Every row gives one point. Examples show where two turns around zero, p and q, send a point. Write where each new point lands after one turn and then the other. Backwards means that the second turn is done in reverse. Each puzzle has new turns, and all numbers are rounded.

Turn p:
[ -8 -23] => [-18 -17]
[43 20] => [47 -3]
[-6 41] => [14 39]
[-29 -39] => [-44 -21]
Turn q:
[-27 -63] => [-30 -62]
[15 23] => [16 22]
[22 22] => [23 21]
[-10  18] => [-9 18]
Where do these land?
p, then q: [-7 31] => [10 30]
p, then q: [-33 -29] => [-43  -8]
q, then p: [60  2] => [ 53 -29]
p, then q: [-19  -3] => [-18   7]

Turn p:
[  7  23 -17] => [-22  20   0]
[20 29 49] => [28 29 45]
[ 14 -45 -42] => [  1 -11 -62]
[-41  -7   9] => [ -8 -38  17]
Turn q:
[  1 -15 -15] => [  1  -5 -21]
[  5 -31 -26] => [  6  -6 -40]
[-27 -22  32] => [ 34 -28  17]
[31 34 17] => [-10  41  26]
[ 40  34 -45] => [-50  42 -23]
[-50   1  38] => [ 18 -43  42]
Where do these land?
q, then p: [  2 -19   2] => [  1  12 -15]
q, then p backwards: [ 25 -27  34] => [ 36 -12  32]
q, then p: [-38 -14 -11] => [ 17 -24 -30]
p, then q: [12  3  5] => [-7 10  6]
q, then p: [-41  80 -22] => [  8 -80  46]
p, then q: [ 40 -23  -8] => [-35  25 -19]

Turn p:
[-28 -27  -5  20] => [-15  40  10  -5]
[-52  13 -12 -35] => [51 28 20 22]
[-23  -2 -16  11] => [-4 20 19 11]
[ 62 -18  65  18] => [-28 -37 -44 -68]
[ 23  54 -24  -7] => [  8 -52  20  31]
[ 18 -19  -9  -9] => [-10   1 -26  10]
Turn q:
[ 58  42 -11  22] => [-17  65  16 -31]
[ -3 -23 -37  -8] => [-20   0 -33  22]
[-3 -9 17 -5] => [ 16 -11  -1  -5]
[-25 -34  39  14] => [ 49 -25   5  20]
[  3 -40 -17 -43] => [ -5 -24 -56  -3]
[-29  63   9  20] => [-24  -4  68  -3]
Where do these land?
p, then q: [21  8 26 11] => [  0 -23 -28  -1]
q, then p: [ 18   3 -72  -4] => [12 23 64 28]
q, then p: [-26 -53   3  24] => [-63 -11   1   0]
p, then q backwards: [ 4  5 15 -1] => [  2   1  11 -12]
p, then q: [-35 -61 -15 -34] => [-55  41  39 -12]
q, then p: [-10  43  19   5] => [ 29   3 -13 -37]
q, then p: [28 55 24 -1] => [ 60 -16 -14 -19]
